Every row gives one point. The points of each table are mixes of a few directions, plus a little noise. Count the directions of each table, and those that both share. Where both have some left over, give the other angles between the two spaces (their principal angles), to ten degrees, smallest first.
In the rows, zero is written as 128.

First:
[[ 92 164  79]
 [156  70 198]
 [167 169  97]
 [ 95 111 136]]
Second:
[[124 131 137]
 [141 113  76]
 [144 109  59]
 [128 126 122]
 [100 161 249]]
Directions: first 2, second 1, shared 0; angles 60

First:
[[ 89 147   9 112]
 [187  99 131 175]
 [104 157 214 124]
 [115 134  79 121]
 [ 95 149 188 100]
 [124 132 184 121]
 [163 114  35 171]
 [147  92 183  99]]
Second:
[[144  29  68 125]
 [ 81  50 132 159]
 [127  91 112 130]
 [130 156 139 125]
 [130 229 173 121]
 [157 210 142 107]]
Directions: first 3, second 2, shared 1; angles 80

First, 6 rows:
[[ 92 115 161 134 147 113]
 [109 123 138 127 138 123]
 [249 168  37 119  62 172]
 [ 95 119 141 122 146 121]
 [131 122 161 151 125 117]
 [ 93 120 130 113 149 125]]
Second:
[[125  67 204 184 116 200]
 [112 147  82  89 143 112]
 [121 138 107 110 135 119]
 [171 168 129 144 109  64]
 [127 117 141 137 126 141]
 [109 151  75  82 145 110]
 [121 148  92  98 138 108]
 [138  87 193 180 114 170]]
Directions: first 2, second 2, shared 1; angles 70

First:
[[117 136 140 121 127 126 110 141 140]
 [166  59  51 190 169 165 249  26  93]
 [154 144 129 122 107 106 132 132 101]
 [ 97 133 148 117 135 135  90 152 159]
 [130 170 162  96  96  97  76 176 125]
 [169  97  82 158 140 136 203  70  89]
 [136 167 156 101  97  97  86 168 121]
 [ 60 121 155 119 155 159  73 160 196]]
Second, 7 rows:
[[130 111 136  96 143 139 134  99 106]
 [133 132 141 128  75 200 133  86 162]
 [ 68  77 103 122 194  81 148 125 148]
 [102 150 133 100  93 112 133  53 127]
 [134 171 106 197 246  84  83 178  59]
 [131 126 134 120  66 138 140 132 166]
 [200 128 142 132  79 143 124 224 128]]
Directions: first 2, second 5, shared 1; angles 70

First (11 x 11):
[[107 110 134 179   7 163 108 184 125 105 210]
 [ 97 150 135 108 135  85 142 100  20  80 186]
 [160 111 121 138 142 161 119 144 226 175  62]
 [147 125 123 119 164 133 129 121 170 154  80]
 [163 122 119 112 196 138 130 115 210 177  35]
 [137 126 126 125 144 131 128 125 150 141 105]
 [118 128 131 136 103 128 126 135 109 115 156]
 [115 144 131 107 155  98 139 102  69 106 144]
 [115 141 131 113 143 104 137 109  76 107 148]
 [145 118 124 135 133 147 123 138 183 154  93]
 [104 133 134 137  87 119 127 134  71  95 189]]
Second:
[[107 160  73 127 110  75  17  83 116 213 186]
 [135 129 103  98 135 135 136 136 152 156  85]
 [162 104 112 125 111 118 146 137 181 117 104]
 [125  83  72 105 150 137 188 127 143 143  66]
 [123 158 171 109 143  83 151 106  40  49 176]
 [123 131 135 151 180 142  97 106 152 175 107]
 [129 125 180 155 127 162 150 150 126  88 134]
 [121 118 161 173  81 142 126 148 115  86 184]
 [127 144 146 109 115 158 140 160 128 125 109]]
Directions: first 2, second 6, shared 2

First:
[[167 171 134 163 168 203 233 137 151 104 137 144  97 139]
 [127  81 139 140  81  58  51 189 134 174 112 138 105 168]
 [162  91 185 134 126  61 138 218 157 196 111 145  62 184]
 [ 94 143 131  70 147 135  94  51 120  74 124 132 155 107]
 [155 249  71 201 111 195 190 133 145  71 182 145  78 184]
 [ 96 127 111 126 153 159 135  92  96 113 111 142 195  64]
 [128 126 130 135  94  36 113 183 110 197 150 101 104 145]
 [158  86  91 171  89 227  92 110 166  76 113 119 133 140]
 [114 115 117  74 152 174 142  33 113  89 138  72 180  57]
 [ 79  95 170  70 155  28  93 136  87 184  98 147 168  88]]
Second, 10 rows:
[[108 126 131 145 131 112 115 145 119 135 112 159 150 130]
 [157 168 102  92 130 153  60  94 160 146 170 107  39 109]
 [116 178 143 185 212 176  83 115 193 168 156 175  83 106]
 [ 95  70 147 117 131  74 170 191  47 164  45 189 219  81]
 [156  83 198 160 163 131 214 178 169 142 107 133 116 175]
 [105 164 154  69 155 103 130  76 127  86 139 128 124 141]
 [143 121 130 155 158 165 150 136 142 159 132 127 123  94]
 [148 143 136  79  86  67  24 154 159 136 131 154  23 199]
 [133 149  51 168  59 191 142  62 125  55 189  25 171 138]
 [119  77  89 112  53 109 192 132  42  90  98  80 233 108]]
Directions: first 6, second 6, shared 4; angles 50, 90
